Every row gives one point. Two turns around zero, p and q, are shown by what they do to some points. Where does a point land after both, in the order given? Backwards means that the second turn is done in reverse. Each puzzle has new turns, and all numbers are rounded.

Turn p:
[-1.0  2.2  2.2] => [2.2 2.3 0.6]
[ 0.2 -4.1  0.9] => [-1.9 -2.1  3.1]
[ 1.5  3.9 -2.2] => [ 1.8  0.4 -4.3]
[ 1.5 -2.6  0.3] => [-0.7 -2.6  1.5]
[-1.1 -3.2  1.0] => [-1.9 -0.6  2.9]
[-1.0  3.9 -2.1] => [ 0.6  2.5 -3.7]
Turn q:
[ 1.1 -0.6  3.0] => [ 2.1 -0.5  2.4]
[ 5.0 -1.5 -1.7] => [ 4.3 -0.8 -3.3]
[-0.3  3.5  0.8] => [-0.4  3.4  1.0]
[-2.7 -2.1 -0.8] => [-2.5 -2.4  0.0]
[-3.1  0.6 -1.3] => [-3.4  0.2 -0.2]
Where do these land?
q, then p: [ 2.8  0.5 -3.1] => [-1.0 -1.5 -3.8]
q, then p: [ 0.9 -0.9  1.1] => [ 0.6 -1.4  0.7]
p, then q backwards: [ 2.2 -0.2  0.2] => [ 0.9 -2.0  0.2]
p, then q backwards: [-0.1 -1.1 -1.0] => [-1.3 -0.5 -0.5]
q, then p: [-7.4  0.0  0.4] => [-2.3  5.7  4.2]
p, then q: [1.5 1.7 2.4] => [ 3.2  0.4 -0.6]

Turn p:
[ 1.7 -0.5  0.3  3.6] => [2.2 0.5 2.6 2.0]
[-2.1  1.6  2.8 -2.3] => [-1.4 -2.2 -0.1 -3.6]
[ 2.6  3.8 -1.1 -1.6] => [ 1.9  3.3 -1.2 -3.0]
[-4.0 -2.9 -0.4  0.8] => [-3.8 -2.1  0.7  2.5]
[-2.2 -1.3  1.3  2.9] => [-1.2 -1.8  3.1  1.6]
[ 2.8  1.7 -3.0 -3.8] => [ 1.1  3.3 -4.4 -1.5]
[ 1.2 -2.4  0.2  0.5] => [ 1.2 -1.1 -0.5  2.1]
Turn q:
[-0.7 -1.8 -1.6 -3.5] => [-0.9 -2.7 -0.1 -3.2]
[ 2.2 -0.5 -1.4 -1.5] => [ 0.9 -1.6 -2.2 -1.0]
[-1.0  2.1 -1.0 -1.1] => [-0.8  1.7 -0.6 -1.9]
[-1.2  1.3  0.4  5.9] => [-1.8  3.2  0.5  4.9]
[ 0.2 -1.1  3.5 -3.0] => [ 3.0 -1.3  2.8 -1.9]
[ 0.3 -1.3 -1.8  5.7] => [-2.5  0.1 -1.3  5.4]
[ 0.3  1.4  1.8 -2.4] => [ 2.2  0.8  0.8 -2.2]
Where do these land?
q, then p: [ 2.1 -2.3 -1.1  0.0] => [ 0.1 -0.1 -0.6  3.2]
p, then q backwards: [ 4.3  0.3 -1.8 -1.8] => [3.7 3.4 0.2 0.0]
p, then q: [-0.1  1.0 -0.8  4.1] => [2.5 2.6 1.9 1.4]
p, then q: [-3.1 -0.8  4.7 -1.3] => [-0.7 -4.7  3.2 -1.0]
p, then q: [-3.2  1.7 -1.0 -1.0] => [-1.8  1.1  2.1 -2.5]

Turn p:
[-1.7 -4.2  0.8  1.5 -0.4  0.6  1.7  1.2] => [-2.0 -3.9 -1.8  2.4  0.3  0.2  0.0  0.0]
[-1.4  1.7  0.0 -1.3  0.4  0.1  0.5 -2.7] => [-0.6  1.3  1.4 -1.3  0.3  1.5  1.4 -2.0]
[-0.8  2.4  0.3 -4.8 -2.1  0.0 -2.7 -1.6] => [ 1.1  0.6  2.2 -5.7  1.3  1.2 -1.0 -0.9]
[ 3.1 -3.1  5.6 -0.2 -2.1 -0.3 -0.4 -2.5] => [ 2.2 -4.8  3.4  0.6  1.2 -3.9  0.4 -2.2]
[ 0.4  1.0 -1.3  1.6 -2.7 -2.9  0.1  3.1] => [-2.1  0.5  0.6 -0.3 -2.0 -1.6 -1.9  4.0]
[ 1.2  1.6  0.0  1.5  5.3  0.5 -0.8  0.4] => [ 1.8  4.1 -1.8  2.7  1.9 -0.8  1.0 -0.5]
[-2.1  1.7 -1.2  2.0 -3.3  1.3 -1.4  3.2] => [-0.9 -0.1  1.0  0.4 -0.5  2.9 -3.4  3.9]
[-0.1 -3.0 -1.2 -2.6  9.5  0.3  0.9 -1.3] => [ 0.7  2.7 -7.2  0.9  3.1 -1.1  3.9 -5.0]
[ 5.2  2.4 -1.2  0.1  0.5  1.6  0.7  0.8] => [ 4.7  1.9  0.0  0.3 -2.4 -1.0  1.5  2.0]
[-1.4 -3.3 -0.7  2.1 -2.7 -0.6 -0.2 -2.5] => [-2.2 -2.8  0.9  1.2 -2.3  0.2 -2.1 -2.6]
[-2.3  2.7 -1.0  0.0 -2.2 -0.6  1.7  1.8] => [-2.5  0.7  1.2 -1.1 -0.8  2.2  0.4  3.2]
Turn q:
[ 1.4 -0.6  2.3  3.9 -0.7 -3.9  1.6  1.1] => [ 1.3 -2.8  1.2  3.8  0.7 -1.9  3.4 -1.0]
[-0.5 -1.0 -2.6 -0.2 -2.7  1.4  0.6  1.3] => [-0.7 -1.1 -1.1  0.3 -2.5 -0.9 -2.2  2.0]
[ 2.6  4.6 -3.7 -1.2 -0.7  3.2 -2.4 -3.5] => [ 3.2  2.7 -0.9 -3.0 -3.7  2.0 -3.8 -3.4]
[ 0.4 -1.8  4.6  1.7 -0.9 -1.0  3.1 -0.8] => [-2.2 -1.7  1.2  3.1 -0.1  1.5  4.3 -0.6]
[-4.9  0.4 -0.6 -3.0  0.9 -0.6 -3.6 -1.1] => [-3.0  2.5 -0.8 -4.5  2.0 -2.7 -1.1 -0.6]
[ 0.4 -5.4  1.1  1.7  1.6 -2.4  2.1  0.5] => [-0.7 -4.0 -1.9  2.0  3.0  0.6  3.1  1.8]
[-2.5 -0.1  0.1 -1.9  2.1 -2.1  2.3  1.1] => [-0.6  2.3 -1.1  0.0  1.8 -1.4  2.4  2.7]
[ 1.8  3.1 -1.7 -4.2 -0.4  2.7 -4.1  0.4] => [ 1.8  2.2  2.4 -5.0 -1.6  1.1 -3.9  0.1]
[1.4 0.8 0.5 3.3 0.8 2.7 0.4 1.0] => [ 0.9 -0.2  0.9  3.5  0.4  1.8 -2.2 -1.1]
Where do these land?
p, then q: [-1.1 -1.0 -1.9 -2.6  0.4  4.1  1.1 -4.2] => [-1.3  0.2 -2.6 -0.9 -3.4  5.2 -0.6 -0.7]
q, then p backwards: [ 4.4 -1.4 -1.3 -0.7  0.2 -6.7 -3.8  3.5] => [ 5.6 -1.1  5.6 -4.5 -2.7  1.4 -0.4  1.0]
p, then q: [-0.2  1.2  1.2 -1.3 -0.6  0.6  0.7 -2.4] => [-1.1  0.8  0.5  0.1 -0.4  2.4  1.8 -0.1]
q, then p: [ 1.2  0.9 -1.8  0.2  0.0 -1.7  3.6 -0.7] => [ 0.5  0.1  0.2  0.7 -3.9 -0.3  0.7  2.3]
p, then q: [ 0.2 -2.5  3.8  2.6 -1.9  1.9  1.2  2.0] => [-0.8 -4.3 -0.3  2.8  3.4  0.4 -0.1  0.8]
q, then p: [-4.2 -2.1 -0.4  0.0  0.9 -1.5 -1.7  0.0] => [-3.4  2.3 -2.6 -1.2  1.1 -0.3  0.2 -1.3]
p, then q: [-2.4  1.4 -2.0  3.8  0.7  4.9 -0.7 -0.9] => [-0.4  0.0  0.8  2.7 -1.0  2.7 -5.0 -3.3]
q, then p backwards: [ 2.8  1.0  0.6 -0.3 -3.3 -6.0 -2.1  2.5] => [ 5.8 -0.5  3.7 -1.8 -3.0 -1.0  1.7 -1.7]
q, then p backwards: [ 0.3  0.2  2.9 -0.1  2.1  0.5  0.8 -2.2] => [-2.5  1.5  0.4 -0.5  1.8  1.3  1.2 -1.8]
q, then p: [-0.9  2.4 -1.1 -1.6  1.4  3.9  0.8  2.3] => [ 2.0  2.6  1.6 -0.1  2.2  1.1 -2.5  2.8]

Turn p:
[2.1 1.6 2.0 1.7 3.0 2.1 0.4 0.8 2.1] => [ 1.5  3.2  1.0 -0.6  3.6 -1.2 -1.7 -0.4  1.2]
[ 2.5 -3.3  0.5 -2.0 -2.0 -2.9  1.1  0.7  0.0] => [ 0.9 -1.3  1.9 -0.9 -2.4 -1.0  3.3  3.2  0.8]
[-0.6  2.9  1.4 -0.5  1.9  1.6  0.2 -3.6  2.9] => [ 2.3  2.0 -1.5 -3.2  1.4  2.1 -2.0 -2.6  0.6]
[-2.6  0.4 -4.8  3.7 -9.0 -0.1  2.4 -0.3 -0.8] => [ 1.2 -3.0 -5.8  6.7 -2.8  3.8  0.3  4.0 -1.9]
[-0.6  2.0 -2.5 -1.7  2.4 -0.1 -0.7  1.5  0.4] => [-2.4  2.7  0.7 -0.8 -0.5  0.4 -1.0 -0.6 -2.5]
[-0.6  0.8  2.4  1.0  1.7 -2.2 -1.8  0.5  0.4] => [-1.1  1.1  1.4 -0.1 -0.7 -0.5 -1.1 -1.6  3.2]
[-1.3 -1.6  1.3  1.2  4.1  0.5  1.7 -1.6  1.6] => [-1.4  0.4 -0.2 -2.8  3.9  1.2  0.3 -0.5  2.4]
[ 0.5  1.6  1.9 -1.6  3.0  0.3  1.2 -0.1 -3.0] => [-0.3  1.3  1.3 -0.5  1.3 -1.2  2.5 -3.9 -0.5]
[ 0.5 -1.0 -4.6  2.8 -5.1  0.4 -1.9 -1.4 -1.8] => [-0.1 -3.0 -5.1  3.0 -2.6 -1.5 -1.2  2.8 -1.8]
[ 0.1 -3.4  2.3 -4.6  0.0  0.4 -2.6  3.7 -1.8] => [-0.9 -3.3  6.4 -0.7 -1.1 -2.1  0.4 -0.2 -1.6]
Turn q:
[-0.3  2.6  1.5 -4.1  0.2  2.5  0.3  0.8  4.0] => [-2.6  3.8  0.7  0.1 -1.7  3.4  2.3 -0.9  2.7]
[-0.8  0.0  2.3 -1.5 -1.4 -3.5 -3.3 -3.4  2.8] => [-0.3 -1.6  1.1  2.2  0.1  2.9 -3.7  1.3  4.5]
[ 0.1 -2.7 -0.8  0.8  3.1 -1.9  1.2 -0.4  0.7] => [ 1.1  1.2 -2.4 -0.8  2.0 -0.8 -2.9 -1.2 -0.4]
[ 0.8  0.8 -0.5  1.2 -6.8 -0.3  4.5  3.6 -1.8] => [ 1.1 -2.5  1.2 -1.7 -1.1 -5.8  5.7  0.0  2.6]
[-2.3  1.2 -1.0  1.5  3.1 -0.6  1.3 -2.1  2.7] => [-1.6  0.5 -3.9  2.4  0.3  0.9 -1.4 -2.5  0.0]
[ 2.3 -0.5  2.1  1.0  1.3  2.9 -1.0 -1.6 -3.2] => [-0.4 -0.1  1.9  0.2  3.3  1.1  0.9  2.2 -3.7]
[-1.2 -1.6 -5.3 -1.3  1.0  0.2  2.2 -1.5 -2.5] => [-0.5 -2.4 -1.0 -3.7 -0.3 -0.6 -1.1 -4.3 -2.6]
[ 0.6  3.2 -0.7 -1.5  0.8 -2.0 -0.9  1.2  1.2] => [ 0.5  1.8  1.7  2.2 -2.2  0.1 -0.7 -2.1  1.0]
[-2.2  0.2  0.0 -0.8  0.2  1.5  2.0  1.8 -2.6] => [-2.7  0.4  0.1 -1.9 -1.1 -2.4  1.1  0.0 -1.7]
[ 3.0 -3.2  2.4  4.7 -1.7  1.2 -6.4  1.8 -1.3] => [ 5.5 -1.0  0.7  1.0  0.5  1.0  0.0  7.6 -2.4]
Where do these land?
p, then q: [-1.1 -3.1 -3.1 -0.1  2.0  1.0  3.3 -2.6  3.5] => [-1.8  4.0  0.2 -4.0 -2.9  0.6  0.4 -2.1 -2.6]
p, then q: [-0.5  2.1  1.1 -0.8 -4.8  1.4 -0.5 -0.3  2.8] => [ 3.8 -0.5  2.1 -0.2  1.0  1.9  2.8  2.4 -1.5]
p, then q: [ 1.2  0.0 -4.0  3.3  1.5 -1.5  0.2 -1.5 -4.5] => [-0.2 -3.0 -3.1  0.1 -2.5 -3.1 -1.9 -4.2 -0.1]
q, then p: [-0.1  2.4 -0.2 -3.1 -2.5 -2.8 -0.1  2.2 -0.4] => [ 3.6 -0.7  0.9 -0.2 -2.1  2.0 -0.6  0.5  3.4]
q, then p: [-2.4  1.2  2.2 -0.4  3.4  4.6 -2.6  2.5 -4.1] => [-1.6 -1.5  1.8  6.3 -0.9  0.7  1.5 -4.4 -1.8]
q, then p: [ 2.3  1.0  1.7 -4.7  0.4 -0.7 -0.7 -1.7  3.9] => [ 3.6  1.5  0.2 -1.7  2.8  1.7 -4.3 -1.7  0.1]
q, then p: [ 2.2  0.9 -0.4  1.8  4.2  1.0  0.4  2.3 -1.7] => [-0.5  2.1 -1.9  2.0 -1.0 -2.4  2.2 -3.4  0.0]
q, then p: [ 0.9 -1.3  1.8  2.9  0.5 -1.1  2.8 -1.6 -2.2] => [-4.3  1.5  0.4 -1.6  0.4 -1.2  1.4 -0.2  1.9]
q, then p backwards: [-2.9  0.3  2.0  1.3  1.8 -2.3 -2.5  0.9  1.0] => [ 0.2  1.1 -2.2  3.0 -1.9 -0.7 -2.4  1.7  1.5]
q, then p: [ 0.4 -3.4 -1.1 -0.1 -6.6  0.5 -0.4 -0.2  1.7] => [ 1.9 -0.3  3.5 -2.9  0.9  0.7  1.3  5.5 -1.7]
